Each row is a point. Each copy is the shape, with its points in the same order, turned, moved and blurred by noise. Is it also mirrored, or only turned?
In the rows, zero is written as 128.

Shape (5 x 2):
[[102 175]
 [138 163]
 [143 114]
 [122 144]
 [151  75]]
Copy 1, 5 rows:
[[118  78]
 [147 102]
 [131 150]
 [125 114]
 [124 190]]
Copy 1 is: mirrored
Copy 2, 5 rows:
[[129  80]
 [161 114]
 [132 152]
 [131 114]
 [121 185]]
Copy 2 is: mirrored
Copy 3, 5 rows:
[[ 62 132]
 [ 94 102]
 [142 123]
 [ 96 121]
 [173 131]]
Copy 3 is: mirrored
Copy 4 (5 x 2):
[[ 98 177]
 [142 170]
 [148 126]
 [122 149]
 [162  85]]
Copy 4 is: only turned

Shape:
[[111 110 151]
 [136 114 116]
 [155 159 178]
 [132 146 131]
 [117  81  61]
 [120 171 124]]
Copy 1 (6 x 3):
[[110  92 119]
 [143 111 126]
 [102  91 186]
 [119 127 149]
 [182 139  82]
 [102 149 160]]
Copy 1 is: only turned
Copy 2 (6 x 3):
[[130 104 121]
 [106 118 147]
 [176 145 160]
 [126 141 141]
 [ 41  97 136]
 [134 169 130]]
Copy 2 is: mirrored
Copy 3, 6 rows:
[[139 103 142]
 [151 143 128]
 [106 138 194]
 [117 143 141]
 [181 147  69]
 [ 90 147 131]]
Copy 3 is: only turned
Copy 4:
[[117 112 146]
 [134 123 101]
 [165 164 158]
 [138 157 125]
 [108  88  57]
 [113 173 120]]
Copy 4 is: only turned

Shape (8 x 3):
[[165 138 106]
 [121 118 141]
 [196 178 113]
 [127  87 145]
 [ 89 110 157]
 [120  88 177]
 [114 127 139]
 [119 121 154]]
Copy 1, 8 rows:
[[174 107 113]
 [125 134 123]
 [224 119 130]
 [107 114 142]
 [ 91 163 125]
 [ 91 129 160]
 [135 147 119]
 [116 148 137]]
Copy 1 is: only turned
Copy 2:
[[147 151 125]
 [ 99 114 147]
 [148 196 116]
 [122  92 170]
 [ 77  88 153]
 [ 94 109 193]
 [ 98 115 135]
 [ 94 118 160]]
Copy 2 is: only turned
Copy 3:
[[110 149 154]
 [140 110 117]
 [106 199 139]
 [167  92 139]
 [150  82 100]
 [182 101 114]
 [128 110 112]
 [149 114 108]]
Copy 3 is: mirrored

Shape:
[[157 136 126 159]
 [122 123 187 131]
 [136 165  81 150]
 [ 93 153  77 121]
 [180 129 119 144]
 [161 142  98 161]
 [ 98 141  96 113]
 [ 95 156 148  94]
 [110 141  84 129]]
Copy 1 (9 x 4):
[[170 141 147 127]
 [134  79 152  97]
 [135 178 158 157]
 [ 86 152 152 177]
 [169 153 116 118]
 [167 162 144 146]
 [ 97 134 145 164]
 [ 85 115 155 110]
 [115 151 145 166]]
Copy 1 is: only turned
Copy 2 (9 x 4):
[[153 106 160 132]
 [ 99 166 174 136]
 [158  86 110 154]
 [123 101  76 148]
 [173 118 153 112]
 [165  89 145 134]
 [116 118  88 137]
 [105 171 106 154]
 [130  99  94 137]]
Copy 2 is: only turned
Copy 3 (9 x 4):
[[108 160 109 164]
 [146 172 163 128]
 [ 67 129  90 143]
 [ 66  95 123 119]
 [128 149  90 172]
 [ 92 147  91 171]
 [ 87  99 131 121]
 [119 128 147  84]
 [ 77 104 119 137]]
Copy 3 is: only turned
Copy 4:
[[145 161 105 136]
 [129 121 134  83]
 [106 176 102 183]
 [ 81 132 112 191]
 [167 169 123 143]
 [139 170  99 162]
 [ 94 120 126 177]
 [ 84 117 158 130]
 [107 140 112 175]]
Copy 4 is: mirrored

Shape (9 x 6):
[[ 99  93 149 111  70  86]
 [101 107 129 127 131 129]
 [158 131 175 114 140 142]
 [162 153 112 157 132 128]
 [130  78 127  55 135  98]
 [ 97 109 116 100  68 150]
 [146 103  67 166 113 151]
 [142 147 138 123 124 163]
 [110 138 124 138  94 106]]
Copy 1:
[[128  49 132 120 126  93]
 [117 115 110 136 154 124]
 [185 130 149 147 165 144]
 [147 161 120 136 107 149]
 [174 106  98 125 173  54]
 [133  72  93  82 152 132]
 [127 134  55 135  96 153]
 [159 139 124 115 150 160]
 [117 105 137 111 115 123]]
Copy 1 is: only turned
Copy 2, 9 rows:
[[151 115 155 129  69 152]
 [ 99 104 128 133 122 132]
 [145 139  98 114 165 158]
 [139 133 115 178 166 108]
 [122 136 198  86 136 154]
 [100 139 142 165  87 175]
 [111  99 151 213 163 130]
 [113 144 102 152 161 153]
 [135 126 133 158 103 118]]
Copy 2 is: mirrored
Copy 3:
[[127 129 172  67 123  63]
 [126 153 137  96 132 119]
 [123  93 143 132 147 139]
 [111 117  96 142 101 120]
 [128 120 119  66 197  88]
 [ 76 138 147  44 114 112]
 [116 137  61  82  78 134]
 [ 88 119 129 123 122 147]
 [104 142 142 105 100  85]]
Copy 3 is: mirrored

Shape (11 x 8):
[[157 178 152  94 121 115 130 140]
 [111  96  99 122 112 174 178  84]
 [138 199 172  85  63 124 165 153]
 [137 160 175 103 120 121  93 165]
 [119 127 114 141 108 115 101 136]
 [ 85 131 120 129 136 163 112  79]
 [131 115 125 135 127 171 155 169]
 [ 72 116 139 174 130 171 115  84]
 [110 135 137 132 149 107 145 158]
 [158  87 146 173 159 107 120 142]
 [ 79  97 139 104 105 157 140  87]]
Copy 1:
[[125 167 132  99 173 111  93 145]
 [167 126 137 131  93 183 166 138]
 [ 87 201 175  72 161 129 105 131]
 [ 95 135 138 116 169 109  64 150]
 [106 116 112 135 118 103 116 130]
 [147 115 113 161 120 168 112  98]
 [105 106 118 100 128 165 133 178]
 [132  75 118 143 109 179 117  80]
 [106 107 127 121 175 124 140 145]
 [144  52 114 101 144  94 118 161]
 [142 121 166 162 111 169 128 119]]
Copy 1 is: mirrored
Copy 2:
[[127 157  90 100 161 153 167 145]
 [104  92 174 136 118 168 105  90]
 [144 190 129  92 137 184 196 162]
 [124 159  84 135 165 136 157 189]
 [110 128 116 138 123  99 145 140]
 [ 73 140 156 158 156 139  99 119]
 [160 124 113 158 109 160 114 130]
 [ 91 138 181 195 147 116  95 124]
 [151 145 115 115 134 112 105 156]
 [167  87 110 157 159  83 128 139]
 [ 83 105 178 137 140 155 116 148]]
Copy 2 is: mirrored

Shape:
[[151 167 114 141 138 136 144 171]
 [ 94  99 140 119 123 114  84 167]
 [ 95 151 109 173 134 165 130 134]
 [148  78 150 113 127 110 142 207]
 [119 127 140 183 104 139 158  90]
 [136  95 130 115 133 191 112  77]
 [179 121 151 119 150 118 116 110]
 [150  84  54 118  98 116 162 147]
 [156 143 107 107 105 135 128 131]
 [ 83 136 163 155 149  88 134 105]
 [125  98  95 133 101 102 160 137]
 [111 167 149 102 123 143 166 152]
 [104 135  75 147  81 131 111 216]]
Copy 1, 13 rows:
[[108 141 150 117 122 131  96 172]
 [103 109  96  93 116 107 157 109]
 [ 77 101 132 158 120 126  84 124]
 [124 141  70  79 135 107 145 179]
 [101 108  97 199 126 168 112 135]
 [125  96 128 205 147  76 155 131]
 [142 123 145 148 157 136 170 163]
 [191 122  86 127 114 104  80 143]
 [146 140 142 147 101 113 124 147]
 [ 88 131 109 141 160 180 142  94]
 [156 132  81 135 119 135 101 127]
 [ 86 186 127 146 120 118 114 140]
 [106 109 103  78  54 107  76 135]]
Copy 1 is: mirrored
Copy 2 (13 x 8):
[[149 150  91 102 108 151 137 139]
 [ 91 116 176 115 109 173 118 114]
 [ 90 116  88 122  98 114 144 137]
 [140 123 149  69 142 201 139  83]
 [ 86 118  91 119 173  95 125 131]
 [113 112 138 185 156 111 181 106]
 [151 132 147 138 173 152 149 152]
 [179  86 119 106 129 116 103  66]
 [156 146 122 143 130 133 118 112]
 [ 78 127 158  85 149 107 126 170]
 [140 104 130  92 142 115 101  91]
 [119 187 124  96 117 120 149 114]
 [118 117  98 101  58 172  81  83]]
Copy 2 is: mirrored

Shape (12 x 9):
[[153 135 121  94 134  97  72 113 175]
 [103 100 147  87 131 154 112 124 154]
 [159 119  96 100 121 113  95 142  99]
 [ 97 182  89 153 139  77 164 121 119]
 [ 91 102 106  95 169 155 120 155  91]
 [146 171 109 159 115 162  77 149 126]
 [ 84 128 125 184 171 138 146 146 144]
 [132 133 108 158 153 165 121  97 132]
 [151 132 143 115 171 130 109 138  90]
 [128 125 136  97  93  72  94  89  94]
 [104 101 110 113  97  83  78  93 169]
 [163 125 160 180 110 151 158 113 124]]
Copy 1 (12 x 9):
[[194 152 104 158 142 145 128  98 134]
 [148  95 126 173  81 120 111  98 133]
 [158 106  89 101 131 141 151 120 118]
 [ 77 163 137 120 166 122 142 156 172]
 [105  93 133 109  64 150 159  97 139]
 [175 144 139 113 107 117 153 179 106]
 [ 88 146 194 128 109 143 112 135 119]
 [122 148 121 129  86 147  98 162 116]
 [147  93 129 112 105 183 143 141 143]
 [168  89  86 105 156 115 105 115 179]
 [171 148 105 129 141  91  87  72 147]
 [122  96 139 138 142 139  79 188  92]]
Copy 1 is: mirrored
Copy 2:
[[ 97  57 133 113 114 136  62 130 126]
 [161  82  90 143 103 157 121 128 118]
 [ 65 112 126 112 116 149 113 140  99]
 [139 128 173  76 199 109 130 135 127]
 [122 119  79 143 161 178 155 128  88]
 [ 91 148 136 124 142 180  85 160 171]
 [151 132  99 146 198 115 121 126 160]
 [106 110 143 163 158 159 138 124 169]
 [ 97 120 128 172 154 147 115 162  96]
 [ 95  81 149 102 111 121 141 193 108]
 [107  41 115  92 107 113 114 146 152]
 [130 154 150 172 106 101 136 145 170]]
Copy 2 is: only turned
Copy 3 (12 x 9):
[[119 110 168  83 132  92 146 161  79]
 [ 84 129 157 113 128  90 118 111 138]
 [138  96 128  85 108 152 122 151 111]
 [129 159 137 187 110 169 140 183  73]
 [ 81 113 113 128 104 145  69 128 141]
 [178 139  91 113 114  95 103 145  94]
 [110 122 117 211 135 105 101 129  99]
 [131 144 112 138 174 120 101 127  97]
 [106 100  94 120 138 126 120 174 139]
 [100 133 127  85 105 152 198 142 100]
 [106 119 174 103 112 119 162 107  56]
 [167 131 106 166 173 118 163 120 144]]
Copy 3 is: mirrored
